Each row of a before or after table is a point. One or more steps were done to the points. Then noise was added and the rows were shuffled. The steps act on how far a point lies along the listed directions, d1 being the first. Name the steps. A step turns or swaps two directions, mirrors them in a line or flattens them onto one, adds a multiple of one to another, or multiplies one. Angles are multiples of 10 degrees, from the lower direction toward the higher: turns from -170 to 170, lines from 10 to 170 but not 90. Use the fewest steps. Two steps may share a direction if one is a turn and the other turns, adds or multiplies; they go together, in the order done. Otherwise the lowest direction goes first.

Directions:
(1): [ 0.39, -0.22]
(2): [-0.22, -0.39]
Before (9 x 2):
array([[-0.06,  0.29],
       [ 0.24, -0.31],
       [-0.13, -0.20],
       [ 0.42, -0.14],
       [ 0.44,  0.24],
       [ 0.51, -0.32],
       [-0.15,  0.29],
       [ 0.17, -0.31],
       [-0.06,  0.66]])
After (9 x 2):
array([[-0.39,  0.08],
       [-0.02,  0.23],
       [ 0.24, -0.19],
       [-0.19, -0.47],
       [-0.59, -0.09],
       [ 0.30, -0.13],
       [-0.41, -0.14],
       [ 0.47, -0.46],
       [-0.31,  0.13]])
Steps: turn d1 and d2 by 140 degrees

Directions:
(1): [ 0.50, -0.15, -0.03,  0.35]
(2): [-0.02,  0.56,  0.10,  0.27]
(3): [ 0.28,  0.08,  0.47, -0.31]
(4): [-0.27, -0.24,  0.41,  0.32]
Before (9 x 4):
array([[-0.03, -0.04, -0.60,  0.47],
       [ 0.27,  0.31,  0.10, -0.29],
       [-0.27,  0.16, -0.24,  0.28],
       [-0.05, -0.11, -0.13, -0.47],
       [ 0.53, -0.65, -0.13,  0.54],
       [-0.08, -0.08, -0.13, -0.12],
       [-0.06,  0.18, -0.07, -0.08],
       [ 0.08,  0.02, -0.55,  0.40],
       [-0.18,  0.02, -0.34, -0.34]])
After, 9 rows:
array([[-0.51,  0.01,  0.17, -0.63],
       [ 0.09, -0.25,  0.44, -0.14],
       [ 0.11, -0.25,  0.32,  0.26],
       [-0.01,  0.13,  0.17, -0.58],
       [ 0.12, -0.14,  0.01, -0.10],
       [ 0.18, -0.46, -0.25,  0.22],
       [-0.53,  0.11,  0.29, -0.77],
       [-0.94,  0.37, -0.10,  0.09],
       [-0.01, -0.01,  0.19,  0.02]])
Steps: multiply d3 by 1.3; turn d1 and d3 by -130 degrees; turn d2 and d4 by -120 degrees

Directions:
(1): [-0.11,  0.25,  0.47, -0.35, -0.24,  0.01, -0.56,  0.04]
(2): [-0.08,  0.16,  0.01, -0.26, -0.28, -0.32,  0.41,  0.59]
(3): [-0.25, -0.33, -0.44, -0.14,  0.02, -0.50, -0.40,  0.02]
Before, 8 rows:
array([[-0.31,  0.06, -0.07, -0.18, -0.20, -0.52, -0.71,  0.06],
       [-0.48, -0.43, -0.54, -0.21, -0.11, -0.89, -0.49,  0.08],
       [ 0.20,  0.00, -0.03,  0.05,  0.10,  0.17,  0.25,  0.21],
       [-0.21, -0.20, -0.42,  0.05,  0.19, -0.12, -0.54, -0.17],
       [ 0.21,  0.07,  0.26,  0.04, -0.05,  0.34,  0.57,  0.03],
       [-0.08, -0.15, -0.16,  0.06,  0.12, -0.22, -0.16,  0.06],
       [-0.38, -0.52, -0.44,  0.12,  0.09, -0.17, -0.19, -0.47],
       [ 0.27,  0.37,  0.67, -0.22, -0.26,  0.44,  0.40,  0.20]])
After:
array([[-0.47, -0.42, -0.44, -0.24, -0.09, -0.78, -0.68,  0.00],
       [-0.20, -0.27, -0.71,  0.09,  0.20, -0.26, -0.07,  0.07],
       [-0.13, -0.17, -0.16,  0.08,  0.15, -0.25, -0.21,  0.08],
       [ 0.22,  0.07,  0.17, -0.01,  0.15,  0.27, -0.14, -0.01],
       [ 0.29,  0.40,  0.66, -0.19, -0.28,  0.44,  0.42,  0.20],
       [-0.37, -0.53, -0.55,  0.11,  0.15, -0.21,  0.01, -0.35],
       [-0.30, -0.01, -0.35, -0.14, -0.17, -0.71, -0.12,  0.34],
       [ 0.19,  0.10,  0.45,  0.02,  0.01,  0.47,  0.16, -0.22]])
Steps: swap d1 and d2

Directions:
(1): [ 0.38, -0.33,  0.23, -0.31,  0.09, -0.42, -0.32,  0.53,  0.28, -0.07,
  0.21]
(2): [-0.17, -0.24, -0.22,  0.14, -0.53,  0.22, -0.07,  0.14,  0.02,  0.37,
  0.67]
(3): [-0.33, -0.38,  0.21,  0.49,  0.21,  0.09, -0.53, -0.26,  0.38, -0.06,
 -0.09]
(4): [ 0.32,  0.41, -0.37,  0.17, -0.12,  0.10,  0.00,  0.09,  0.75,  0.16,
 -0.18]
(5): [-0.32,  0.00,  0.33, -0.54, -0.60,  0.12, -0.04, -0.14,  0.30, -0.19,
 -0.25]
(6): [-0.10, -0.16, -0.69, -0.04, -0.21, -0.51, -0.20, -0.23, -0.07, -0.42,
 -0.05]
Before:
array([[-0.19, -0.45,  0.38, -0.53, -0.10, -0.20, -0.09, -0.14, -0.37,
        -0.31,  0.00],
       [ 0.10,  0.50, -0.38,  0.28,  0.16,  0.47,  0.05, -0.33,  0.65,
         0.05, -0.74],
       [-0.30, -0.49,  0.10, -0.54, -0.21, -0.48, -0.10, -0.02, -0.23,
        -0.32,  0.57],
       [-0.10,  0.10, -0.35, -0.06, -0.44,  0.32,  0.55, -0.07, -0.36,
         0.31,  0.31],
       [-0.29,  0.01,  0.10,  0.36,  0.27,  0.11,  0.04, -0.59, -0.13,
        -0.12, -0.06],
       [ 0.13,  0.42, -0.19, -0.37, -0.24, -0.02,  0.68, -0.05, -0.28,
         0.13, -0.08],
       [-0.34, -0.62, -0.29, -0.11, -0.11, -0.54, -0.02, -0.25, -0.82,
        -0.23,  0.06],
       [ 0.33, -0.09,  0.38, -0.09,  0.12, -0.08,  0.18,  0.24, -0.30,
        -0.27,  0.29],
       [ 0.12,  0.28, -0.31,  0.02, -0.12, -0.02,  0.39,  0.05, -0.55,
         0.09,  0.10],
       [-0.17,  0.22, -0.20,  0.01, -0.41,  0.45,  0.19, -0.15, -0.48,
         0.32,  0.10],
       [-0.24, -0.73,  0.04, -0.23, -0.21, -0.36, -0.60,  0.20, -0.20,
        -0.39,  0.38],
       [-0.22, -0.81,  0.15, -0.23, -0.12, -0.46, -0.19,  0.34, -0.55,
        -0.50,  0.59],
       [-0.28, -0.24,  0.18, -0.36, -0.47, -0.01,  0.09,  0.03,  0.00,
        -0.02,  0.21]])
After, 13 rows:
array([[ 0.51,  0.39, -0.10, -0.47, -0.13, -0.13, -0.09,  0.36,  0.29,
        -0.02, -0.32],
       [-0.12,  0.62, -0.31,  0.10,  0.19,  0.19,  0.55, -0.48, -0.10,
        -0.02, -0.15],
       [-0.22,  0.48, -0.24,  0.31,  0.35,  0.36,  0.18, -0.44, -0.33,
        -0.13, -0.42],
       [ 0.12,  0.37, -0.54,  0.32,  0.04,  0.37,  0.34, -0.30, -0.04,
         0.31,  0.01],
       [ 0.13,  0.17,  0.11, -0.40, -0.59, -0.03,  0.10,  0.18,  0.26,
         0.03, -0.08],
       [-0.11,  0.19,  0.00,  0.19, -0.39,  0.31,  0.28, -0.28, -0.04,
        -0.28,  0.10],
       [-0.31,  0.55, -0.25,  0.36, -0.03,  0.46,  0.56, -0.44,  0.03,
        -0.25, -0.47],
       [ 0.23,  0.33, -0.21, -0.05,  0.26, -0.07,  0.49,  0.00, -0.17,
        -0.01, -0.13],
       [ 0.41,  0.28,  0.02, -0.65, -0.16, -0.19,  0.31,  0.31,  0.27,
        -0.12, -0.28],
       [ 0.15,  0.03, -0.04,  0.29,  0.15, -0.10, -0.24, -0.06,  0.65,
         0.04,  0.18],
       [ 0.01,  0.33, -0.41,  0.18, -0.22,  0.19,  0.29, -0.26,  0.43,
         0.31, -0.45],
       [ 0.19,  0.11, -0.11, -0.51, -0.50, -0.21,  0.37,  0.29,  0.05,
         0.23,  0.30],
       [ 0.25, -0.85,  0.16, -0.17,  0.20, -0.28, -0.61,  0.61,  0.06,
         0.07,  0.49]])
Steps: turn d1 and d4 by -140 degrees; turn d2 and d3 by 160 degrees; turn d3 and d5 by 150 degrees; multiply d6 by 0

Directions:
(1): [ 0.10, -0.54, -0.05, -0.02, -0.17,  0.03, -0.10, -0.26,  0.68, -0.07,
 -0.29, -0.31, -0.54,  0.21]
(2): [-0.26,  0.04,  0.36, -0.09, -0.75,  0.35, -0.01,  0.30,  0.13, -0.01,
  0.34,  0.17, -0.28, -0.40]
(3): [ 0.00,  0.31, -0.03,  0.44, -0.62, -0.30,  0.05,  0.02,  0.00,  0.27,
 -0.18,  0.17,  0.06,  0.70]
(4): [-0.10,  0.60, -0.34,  0.03,  0.06, -0.59, -0.09, -0.16,  0.43, -0.14,
  0.38, -0.04, -0.28, -0.30]
(5): [-0.44, -0.04,  0.53,  0.30, -0.02, -0.13, -0.28, -0.59,  0.05,  0.24,
 -0.01, -0.36,  0.37, -0.23]
(6): [ 0.00,  0.26,  0.19,  0.20,  0.22,  0.32,  0.70, -0.28,  0.46,  0.03,
 -0.27,  0.46,  0.07, -0.14]
Before (13 x 14):
array([[ 0.06, -0.44,  0.07,  0.48,  0.07,  0.36,  0.14, -0.18,  0.30,
         0.28, -0.64,  0.06, -0.27,  0.52],
       [ 0.03, -0.12,  0.10, -0.33,  0.39,  0.43,  0.60,  0.22,  0.17,
        -0.15,  0.13,  0.19, -0.10, -0.67],
       [ 0.20,  0.10, -0.19,  0.22,  0.01,  0.04,  0.24, -0.14,  0.52,
        -0.06, -0.28,  0.12,  0.01,  0.02],
       [-0.04, -0.32,  0.20,  0.34, -0.23, -0.17, -0.13, -0.23,  0.20,
         0.28, -0.28, -0.20,  0.07,  0.38],
       [ 0.09,  0.02,  0.08, -0.26,  0.50,  0.51,  0.34, -0.02, -0.08,
        -0.28,  0.26,  0.23,  0.12, -0.74],
       [ 0.00, -0.06,  0.06, -0.42,  0.05,  0.58,  0.22,  0.56, -0.24,
        -0.54,  0.29,  0.33, -0.18, -0.71],
       [-0.24, -0.06,  0.43,  0.56, -0.31,  0.06, -0.10, -0.21, -0.05,
         0.32, -0.29, -0.19, -0.03,  0.38],
       [ 0.46, -0.16, -0.47, -0.04,  0.87, -0.06,  0.11, -0.29, -0.25,
        -0.15, -0.27,  0.05, -0.05,  0.25],
       [ 0.18,  0.04,  0.09, -0.29,  0.53,  0.59,  0.27,  0.35, -0.46,
        -0.21,  0.06,  0.36,  0.30, -0.05],
       [ 0.09, -0.23,  0.51,  0.19,  0.01,  0.19,  0.34, -0.43,  0.28,
         0.10, -0.52,  0.02, -0.03,  0.06],
       [ 0.19,  0.13, -0.34, -0.40,  0.33,  0.51,  0.24,  0.21,  0.07,
        -0.27,  0.23,  0.43, -0.29, -0.81],
       [ 0.28, -0.48, -0.29,  0.20, -0.20,  0.18,  0.20,  0.04,  0.34,
         0.02, -0.58,  0.08, -0.09,  0.85],
       [ 0.06, -0.61, -0.11, -0.45,  0.40,  0.57, -0.17,  0.15, -0.36,
        -0.12,  0.10, -0.05, -0.08, -0.63]])
After:
array([[-0.02, -0.27,  0.03, -0.12, -0.16,  0.14, -0.43,  0.18, -0.07,
        -0.09,  0.11, -0.26,  0.14, -0.37],
       [-0.19,  0.54, -0.09,  0.52,  0.13, -0.74, -0.21, -0.28, -0.49,
        -0.05, -0.08, -0.10,  0.59,  0.32],
       [-0.14,  0.81, -0.33,  0.29,  0.08, -0.34,  0.11, -0.06, -0.41,
         0.21,  0.25,  0.47,  0.40, -0.12],
       [ 0.20, -0.31, -0.17, -0.26,  0.25,  0.17,  0.11,  0.26,  0.28,
        -0.24,  0.13,  0.05, -0.38, -0.32],
       [-0.21,  0.70,  0.00,  0.27, -0.44, -0.50, -0.31, -0.08,  0.07,
         0.07,  0.34,  0.02,  0.04,  0.30],
       [-0.34,  0.31,  0.42,  0.15, -0.69,  0.19, -0.10, -0.02, -0.08,
         0.06,  0.49,  0.25, -0.22, -0.51],
       [-0.23,  0.37, -0.04,  0.42, -0.14, -0.36, -0.50, -0.28, -0.70,
         0.41,  0.07, -0.08,  0.65,  0.08],
       [ 0.25, -0.02, -0.17, -0.45,  0.00, -0.21, -0.24,  0.40, -0.27,
        -0.30,  0.33, -0.15, -0.41, -0.30],
       [-0.11, -0.08, -0.27, -0.20,  0.29,  0.07, -0.40,  0.29,  0.11,
        -0.17,  0.46, -0.14, -0.65, -0.66],
       [-0.32, -0.13, -0.05, -0.29,  0.18,  0.03, -0.29, -0.10,  0.52,
        -0.33,  0.46, -0.28, -0.26, -0.83],
       [ 0.27, -0.20, -0.33, -0.15,  0.29,  0.18,  0.07,  0.27,  0.19,
        -0.24, -0.02, -0.13, -0.71, -0.02],
       [ 0.04,  0.42, -0.12,  0.30, -0.37, -0.39, -0.27,  0.12, -0.63,
         0.16,  0.30,  0.02,  0.43,  0.33],
       [-0.16,  0.31, -0.09,  0.16, -0.09, -0.60, -0.24,  0.22, -0.63,
         0.24,  0.29, -0.21,  0.47,  0.08]])
Steps: turn d1 and d3 by -110 degrees; turn d2 and d6 by -170 degrees; turn d4 and d5 by 160 degrees
